Every row gives one point. A path goes straight from each point to the next, and from the last back to the first. The post is the endless flat space through its rows: a point in 2 columns, a line in 3, a plane in 4, and so on, so that a path can go around it. Count how often the path circles the post. Going back the other way cancels.
In the rows, 100 means zero.

Post (2 x 3)
[[110, 132, 120],
[110, 74, 64]]
Path (26 x 3)
[[78, 30, 113],
[135, 125, 151],
[143, 90, 72],
[140, 150, 91],
[74, 137, 51],
[17, 102, 99],
[108, 73, 104],
[143, 82, 108],
[119, 8, 68],
[109, 56, 73],
[185, 91, 111],
[170, 137, 78],
[119, 168, 108],
[57, 184, 147],
[67, 181, 105],
[122, 144, 62],
[81, 164, 105],
[24, 97, 87],
[72, 28, 96],
[100, 103, 152],
[164, 54, 76],
[140, 121, 89],
[110, 182, 88],
[82, 126, 109],
[75, 38, 87],
[137, 28, 96]]
Times around: 3

Post (8 x 9)
[[98, 111, 122, 110, 95, 105, 84, 125, 83],
[116, 82, 78, 102, 92, 107, 92, 120, 83],
[122, 110, 112, 74, 68, 151, 90, 102, 100],
[98, 96, 124, 106, 108, 89, 111, 101, 87],
[124, 72, 88, 94, 90, 92, 104, 129, 140],
[108, 97, 118, 102, 111, 86, 66, 86, 111],
[110, 84, 92, 100, 62, 99, 101, 92, 110],
[40, 119, 142, 92, 113, 71, 91, 79, 69]]
Path (25 x 9)
[[120, 61, 104, 89, 123, 89, 58, 87, 110],
[96, 122, 151, 94, 131, 80, 78, 150, 100],
[90, 105, 122, 104, 96, 71, 96, 111, 120],
[75, 130, 186, 104, 164, 72, 91, 70, 98],
[100, 91, 70, 112, 94, 113, 46, 97, 84],
[103, 99, 128, 102, 98, 125, 59, 136, 88],
[103, 82, 110, 88, 90, 94, 69, 113, 83],
[115, 90, 151, 104, 101, 96, 77, 96, 126],
[107, 63, 81, 99, 82, 78, 75, 109, 85],
[67, 120, 142, 55, 94, 64, 89, 119, 131],
[85, 97, 101, 100, 73, 77, 105, 85, 97],
[118, 79, 43, 108, 68, 130, 102, 123, 70],
[99, 77, 83, 97, 69, 109, 111, 106, 96],
[98, 85, 104, 89, 65, 109, 97, 89, 92],
[119, 115, 195, 143, 129, 34, 37, 68, 148],
[77, 85, 69, 70, 45, 96, 171, 107, 77],
[110, 127, 133, 77, 86, 101, 80, 100, 139],
[52, 116, 174, 65, 105, 51, 96, 105, 142],
[86, 107, 117, 97, 101, 74, 75, 110, 108],
[90, 119, 106, 111, 82, 75, 91, 85, 129],
[87, 81, 108, 113, 119, 72, 66, 77, 146],
[76, 72, 96, 92, 77, 114, 115, 126, 64],
[118, 86, 131, 107, 76, 93, 109, 95, 92],
[70, 115, 154, 106, 73, 78, 144, 90, 73],
[85, 97, 119, 52, 82, 107, 102, 101, 74]]
Times around: 3

Post (17 x 18)
[[85, 90, 94, 87, 83, 84, 77, 118, 110, 113, 93, 83, 120, 101, 83, 87, 54, 108],
[80, 111, 105, 142, 98, 132, 125, 87, 61, 52, 64, 122, 58, 58, 107, 132, 108, 140],
[71, 111, 98, 96, 90, 111, 104, 129, 81, 107, 75, 84, 63, 115, 117, 100, 66, 111],
[75, 126, 106, 85, 113, 83, 63, 107, 159, 78, 91, 71, 110, 76, 98, 79, 77, 127],
[117, 83, 109, 84, 97, 71, 78, 59, 90, 110, 90, 81, 83, 115, 114, 81, 95, 99],
[118, 119, 102, 108, 102, 106, 121, 121, 83, 111, 88, 100, 77, 102, 101, 88, 87, 122],
[78, 83, 75, 105, 103, 68, 77, 93, 103, 113, 89, 103, 84, 122, 90, 61, 97, 102],
[99, 104, 86, 131, 86, 113, 78, 108, 79, 104, 102, 74, 122, 95, 112, 81, 129, 89],
[98, 112, 91, 168, 100, 77, 134, 101, 96, 99, 90, 120, 101, 114, 118, 118, 124, 119],
[130, 76, 99, 101, 89, 71, 88, 108, 120, 92, 74, 101, 83, 108, 105, 74, 96, 106],
[100, 99, 99, 111, 88, 122, 98, 83, 87, 119, 88, 104, 77, 105, 107, 104, 84, 58],
[109, 96, 63, 82, 93, 81, 108, 119, 63, 80, 124, 84, 80, 82, 110, 90, 89, 107],
[72, 88, 100, 118, 109, 57, 96, 120, 82, 111, 78, 88, 85, 77, 87, 87, 83, 100],
[93, 131, 96, 99, 90, 104, 85, 115, 85, 119, 87, 122, 175, 77, 139, 127, 126, 108],
[136, 154, 61, 115, 80, 101, 66, 75, 87, 119, 72, 86, 129, 133, 104, 86, 116, 72],
[102, 113, 116, 126, 90, 80, 51, 100, 96, 104, 104, 94, 89, 98, 100, 127, 78, 99],
[93, 111, 117, 107, 70, 61, 80, 83, 111, 100, 101, 104, 84, 108, 96, 108, 125, 106]]
Path (30 x 18)
[[89, 135, 81, 108, 91, 65, 126, 65, 75, 103, 96, 111, 139, 125, 120, 112, 85, 134],
[88, 107, 79, 100, 131, 35, 164, 117, 66, 109, 80, 104, 107, 115, 89, 84, 108, 127],
[127, 116, 140, 115, 154, 102, 92, 120, 76, 111, 98, 118, 115, 45, 134, 150, 98, 116],
[85, 126, 84, 152, 103, 84, 120, 89, 117, 119, 73, 98, 128, 93, 74, 90, 113, 112],
[105, 125, 52, 162, 78, 137, 126, 124, 54, 88, 99, 78, 58, 94, 115, 80, 111, 89],
[124, 117, 95, 109, 67, 97, 90, 103, 103, 112, 104, 91, 59, 119, 71, 58, 41, 80],
[98, 123, 119, 76, 74, 58, 68, 145, 94, 108, 81, 117, 111, 81, 120, 88, 107, 73],
[100, 152, 84, 195, 97, 71, 90, 113, 97, 90, 63, 91, 65, 129, 110, 86, 136, 132],
[81, 97, 71, 113, 60, 99, 61, 105, 112, 125, 107, 95, 128, 110, 105, 116, 88, 79],
[105, 119, 73, 130, 118, 47, 84, 87, 84, 137, 94, 85, 112, 100, 76, 105, 120, 93],
[101, 95, 86, 65, 134, 45, 87, 63, 97, 74, 84, 91, 77, 73, 77, 87, 60, 121],
[114, 127, 104, 66, 51, 89, 77, 109, 85, 119, 105, 113, 96, 114, 71, 90, 98, 89],
[118, 43, 129, 133, 86, 97, 119, 92, 62, 102, 77, 112, 83, 79, 96, 95, 71, 118],
[107, 83, 103, 149, 88, 93, 106, 91, 123, 106, 103, 99, 95, 83, 91, 91, 78, 84],
[100, 105, 79, 129, 115, 90, 96, 106, 133, 101, 95, 96, 132, 99, 141, 111, 98, 95],
[46, 130, 78, 108, 123, 90, 151, 85, 83, 74, 54, 104, 47, 74, 103, 127, 88, 108],
[111, 109, 91, 53, 47, 135, 101, 127, 59, 69, 87, 85, 67, 142, 108, 101, 76, 105],
[55, 101, 109, 101, 101, 86, 82, 132, 51, 112, 84, 107, 106, 71, 115, 75, 87, 108],
[107, 152, 94, 103, 73, 90, 87, 96, 83, 106, 106, 86, 83, 113, 133, 97, 104, 108],
[94, 99, 51, 161, 92, 107, 93, 96, 116, 121, 127, 113, 75, 118, 134, 96, 124, 54],
[66, 99, 117, 78, 87, 109, 65, 128, 102, 118, 57, 63, 89, 105, 108, 100, 73, 115],
[68, 90, 103, 80, 110, 66, 81, 117, 111, 121, 90, 125, 51, 103, 80, 112, 84, 70],
[130, 140, 77, 130, 108, 90, 104, 125, 71, 117, 87, 53, 71, 129, 98, 89, 109, 158],
[78, 90, 52, 127, 100, 82, 162, 94, 116, 121, 76, 133, 94, 132, 127, 59, 121, 95],
[84, 127, 84, 165, 84, 88, 96, 101, 79, 82, 75, 110, 67, 90, 63, 67, 131, 108],
[85, 116, 124, 114, 104, 77, 26, 61, 99, 115, 90, 106, 110, 121, 90, 92, 90, 113],
[122, 78, 89, 107, 117, 74, 124, 105, 104, 78, 80, 106, 106, 87, 117, 78, 122, 121],
[51, 116, 73, 101, 103, 71, 101, 72, 114, 122, 108, 96, 62, 108, 49, 108, 107, 83],
[82, 65, 116, 101, 94, 77, 130, 90, 71, 123, 92, 68, 109, 69, 123, 110, 49, 128],
[84, 123, 76, 94, 116, 68, 59, 59, 96, 110, 67, 129, 59, 106, 83, 68, 85, 106]]
Times around: 0
